Every row gives one point. Two turns around zero, p and q, are shown by what they do to some points. Write where each new point lands after one turn and then the other. Backwards means that the second turn is done in reverse. Each puzzle has new turns, and all numbers are rounded.
(in the rows, 128 means zero)

Turn p:
[137 108 102] => [113 103 110]
[117 160 111] => [131 157 103]
[165 143 118] => [159 114 106]
[124 119 148] => [128 127 150]
[128  74 100] => [ 87  83 122]
[ 98 165 188] => [150 184 175]
Turn q:
[131  81 101] => [158  85 144]
[146 140 143] => [136 151 117]
[109 101 133] => [131 116 159]
[127 107 129] => [140 120 143]
[127 210 134] => [ 76 168  78]
Where do these land?
q, then p: [111 117 158] => [147 148 151]
p, then q backwards: [136 124  64] => [140 172  82]
p, then q backwards: [141 123 182] => [121  77 150]
p, then q: [125 149 108] => [118 113 105]

Turn p:
[161 155 128 130 120  76] => [143 134  93 128 124  73]
[167 153 163 137 170 110] => [156 160 128 126 175  89]
[117 134  87 130 145 125] => [107 150 100 131 121 146]
[ 79 139 124 111 140 137] => [ 77 136 145 127 128 138]
[161 158  97  88 111 122] => [139 163 117 113  77 104]
[109  87 158 174  94 173] => [148  69 163 162 138 171]
[102  70 138 126 115 153] => [125  84 149 108 130 174]
Turn q:
[ 89 100  94 101 158 181] => [149 124  70  92 155 173]
[151 148 104 175  75  98] => [ 95 150 121 184 111  79]
[132 115 136 160 110 154] => [135 125 120 171 133 144]
[153 147 163  89 127 126] => [140 127 165 107  87 138]
[103 138 133 150  88  94] => [ 71 124 136 151 128 114]
[121  91 110 113 163 116] => [146  99 111  96 154 115]
[148 158 156 108 176 128] => [161 148 174  94 129 133]
Where do these land?
p, then q: [ 71 146 102 137 133 145] => [ 96 142 115 145 163 169]
p, then q: [149 144  99 170 111 106] => [129 145  97 157 139  85]
q, then p backwards: [125 120 141 190 197 136] => [154 127 187 171 179 146]
q, then p: [144 147 171  87 131 121] => [144 101 177 114 112 108]
q, then p: [139 123 171 104 112  86] => [126  71 154 107 135 117]
p, then q: [135 106 135  98  98 162] => [134 102 139 144  86 154]
p, then q: [134 109  77 110 115 141] => [120 142  90 140  90 148]

Turn p:
[ 81 116 112 156 105 133  84 109  99] => [ 96 164 139 155 153 153  91  97 111]
[ 83 140 158 161 118  83 111 113 106] => [ 97 149 186 122 148 132 136  86 114]
[117  76 137 110 129 102  74 120 100] => [ 98 109 127 153 156  94  95  98  85]
[106 115 174 169  98 159 164 173 170] => [110  93 171 110 130 161 110 155 202]
[139 123  91 119 130  97 107  79 142] => [111 140  88 151 113 119 155  88 108]
[180 134 115 152 163 149 151 130 129] => [177 127 100 133 151 124 159 145 156]
[159 154 103 117 130 123 163 175 140] => [145 130 128 133 103 117 160 189 140]
[118  95  94  85 154 115 129  87  94] => [124 118  83 128 141 135 133 114  55]
[149 168 182 138  73 162 167 169 148] => [167 109 188 116  80 145 111 157 187]
[128 141 106  92 169 135 104 117 141] => [126 151  81 103 122  99 125 129 111]
[149 147 136 108 139 149 154 136 139] => [159 119 118 104 109 126 134 149 139]
Turn q:
[102 150  84 123  97 145 178 114 140] => [116 135 105 177 114 156 177 104 116]
[110 161  69 138 121 104 151 112 112] => [132 132  91 162 120 106 166 113  84]
[161 122 166 113 104 146  90 124  83] => [ 87 126 176 103 110 121  91 152 112]
[158 129 157 147 179 151  82 145 167] => [169 152 121  84 115 135  72 138 165]
[112 127 137 125 148 114 142  95 162] => [150 149 128 109 147 133 160 107 142]
[ 83 116 164 185 132 109 117 159  80] => [118 141 136 167 189  82  92 165 135]
[ 99  93  96  92  95 134 132 118 151] => [ 86 101 111 128 127 140 161  89 153]
[157  80 145  93 157 143 154  98  82] => [114 103 163  90 167 169 113 112  80]
[155 156 139  90 151 127 124 143 133] => [145 120 123  93 106 147 134 163 119]
[145 147 125 174  95 108 110 171 169] => [162 121 129 166  85  92 115 138 173]
Where do these land?
q, then p: [128  99 114 147 175 150 114 140 127] => [129 156  82 141 135  99 113 114 119]
p, then q backwards: [146 204 110  93 153 141 130 223 108] => [141 221 197 144 147  92  87 148 112]
p, then q: [110 169 123 138  94 135 124 122 164] => [110 157 136 145  94 135 158 132 160]
p, then q: [118 115 129 129 170 107 214 144 127] => [128  76 120 135 165 203 125 145 123]
p, then q: [146 148 102 151  70  79 128 121 121] => [139 168 174 190 137 125 131 129 133]
q, then p backwards: [150 132 155 147 109 130 125 113 124] => [123 152 146 134 105 118 118 144 113]
p, then q backwards: [129  86 139 103  92 148 104 124 126] => [154  99 100 148 119 148 119 161 107]
p, then q: [147  90 163 102 155 121 101 112 150] => [124  99 123  94 152  95 147  85 120]
q, then p: [ 51 132 115 169 131 133 104  90 104] => [108 201 132  96 140 130 183 116 110]
q, then p: [155 105 128 103 130 135 136  89 130] => [150 107 121 105 118 143 104 104 104]

Turn p:
[153 171 138  94 119 114 139 126 120 121 133 132] => [115 160 155 114 147 106 115 152 117 107 132 125]
[150  90 141 155 171 116 152 170 120 145  85 146] => [161 125  81 131 101 130 135 118 111 102  73  90]
[129 164 170 115  74 112 126 138 108 113 142 121] => [104 126 146  93 140 125 133 179  95 114 162 135]
[160 141 174 151 103 110  85 116 104 144 124  92] => [ 72  91 120 100 121 116 117 143 116 115 158  85]
[119 162 126  90 109 121 124 151  98 152 157  84] => [112 148 150 127 127  86 145 173 117 165 158 111]
[138 143 120 119 119 171 101 134  94 128 154 141] => [114 159 129 136 137 160 106 141 121 159 157 110]
[115 161 168 118 135 133 128 122  89 105 104  86] => [ 66 129 150 139 124 126 157 150  90 121 116 118]
[156 199 115 126 115 133 129 137 108 115 113  78] => [ 81 161 173 131  82 103 118 149 113 114 147 116]
[141  89 106 116 157  79 120 152 107  96 106 138] => [120 159  72 110 119 120 151 133 159 112  86 133]
[ 97  88  75 163 106 158 176 103 172 118 158 150] => [194 122 135 138 119 155 141  63 141 141 160 186]
[ 89  97  95 147 124 148 147  59 164 166 131 174] => [172  93 142 124 157 140 102  49 135 167 119 167]
[176  49 154 129 210 116 125 147 147 122 122 133] => [150 123  61 161 150 133 154 104 168  78  87  70]
[ 77 141  91 152 149 140 123 121 171 134 168 167] => [166 115 121 176 136 131  89 116 141 156 138 188]
[ 94  97 119 118  99 141 117 116 190 133  96 150] => [165  81 158 110 132 160 128 122 168 139 103 156]
Turn q:
[ 93 133 138 126 128 183 106 148 135 112  90 153] => [136  98 167 114 107 134 101 150 134 103  78 135]
[141 120 149 199 105  89 149 136 156 130 142 112] => [125 195 130 152  86 144 169 117 122 145 140 143]
[143  68 142 125 123 156  95 112 112 128  50 164] => [189  96 123 127 121 143 118 115  82 121  53 102]
[127 166  99 115 131 147  92 105 148 146 161 151] => [110 120 151 121 158 105  91  96 161 154 124 147]
[136 167 136 149 147  67 143 138 114 128 109 125] => [134 169 143 157 128 100 128 154  97 131 168 113]
[151 105 122 161 169  99 160 172 144 138 133  99] => [117 183 114 159 133 134 173 137 142  94 134  95]
[138 172 134  66  89 199  79 117 103 134 157  99] => [ 88  56 112 120 130 161  41 109 151 137 143 147]
[107 100 137 152 141  57 124 155 126 103 155 126] => [133 153  98 161 101  78 178 153 135 133 137 137]
[139 118 149 131 161  81 151 115 172  96 129 107] => [139 164 119 109  94  94 160 113 134 115 161  91]
[145 119 120 164 130  97 189 135 126  85 142 135] => [132 187 108 105 125 121 168 142 106 102 150 153]
[ 93 134  81  89  98 185 109  91 105 151 111  97] => [ 78  45 148 107 157 153 114 110 107 143 112 130]
[144 141  96  81  95 153 111 139 126 140 136 141] => [102 110 107 106 159 139  83 135 138 153 107 130]
[121 127 127 103 145 193 104  91  78 149 134 141] => [149  56 139 132 169 148  99 101 131 108 123 150]
[114 121 162 130 128  85 178 140 147 153 142 141] => [157 159 132 124 122 138 169 162 150 155 161 117]
Where do these land?
q, then p backwards: [101 108 138 127 100 111  94 126  98 129 139  97] => [ 82 123 135 169 145 127 112 137 125 133 131  99]
q, then p: [122 105 145 121 109  87 168  92 171 117  72 180] => [123 170 167  86 139  78 138 152 106 121 124  60]
p, then q: [133 127 158 167 133 137 123 148 140 142 156  81] => [104 140  90 143 115 141 176 119 129 125 131 162]
p, then q: [144 164 141 141 155 129 112 148  94 130 105  78] => [ 89 112 139 152  91 135 156 165 101 144 136 148]
q, then p: [188 175  76 130  95 166 122  98 122  85 157 160] => [ 80 151 123 133 187 139  68 139 156 171  83 157]
q, then p: [146 100 152 128 151 163 108 162  93 109 142 107] => [125 139 117 128  91 177 131 106 162 109 139 160]
p, then q backwards: [132 116 120 135 120 131 127 171  90 176 134 114] => [135 114 151  99 107  73 128 124 145 126 100 124]
p, then q: [160  97 110 147 163 135  98 127  87 157 162  71] => [ 58 129 146 138 134 131 184  98 129 163 162 134]
p, then q backwards: [101 124 115  96 117  87 181 139 178 101 106 144] => [ 91 102 130 167 151 152 142 127 123  97 140 196]
p, then q: [ 85 122 159 113 112 125 184 101 147 140 104 154] => [204 120 108 124 149 137 123 133 100  97 134 107]
p, then q: [200 186 116 100 129 139  81 121 130 117 178 163] => [ 87 122 151 170  92  67  80 113 190 116 138 138]
q, then p: [123 113 123 160 136 154  80 157 131 146 116 108] => [113  83 133 122  92 162 131 107 114 116 113 144]
q, then p: [ 67 126 125 138 142  90 168 109 144 113 116 185] => [163 153 122 102 157  83 139 165  94  82 108  99]
p, then q: [ 89 126 115  89 130 136 148  92 166 131 107 150] => [200 141 151 123 125 134 117 116 128 121 122  94]
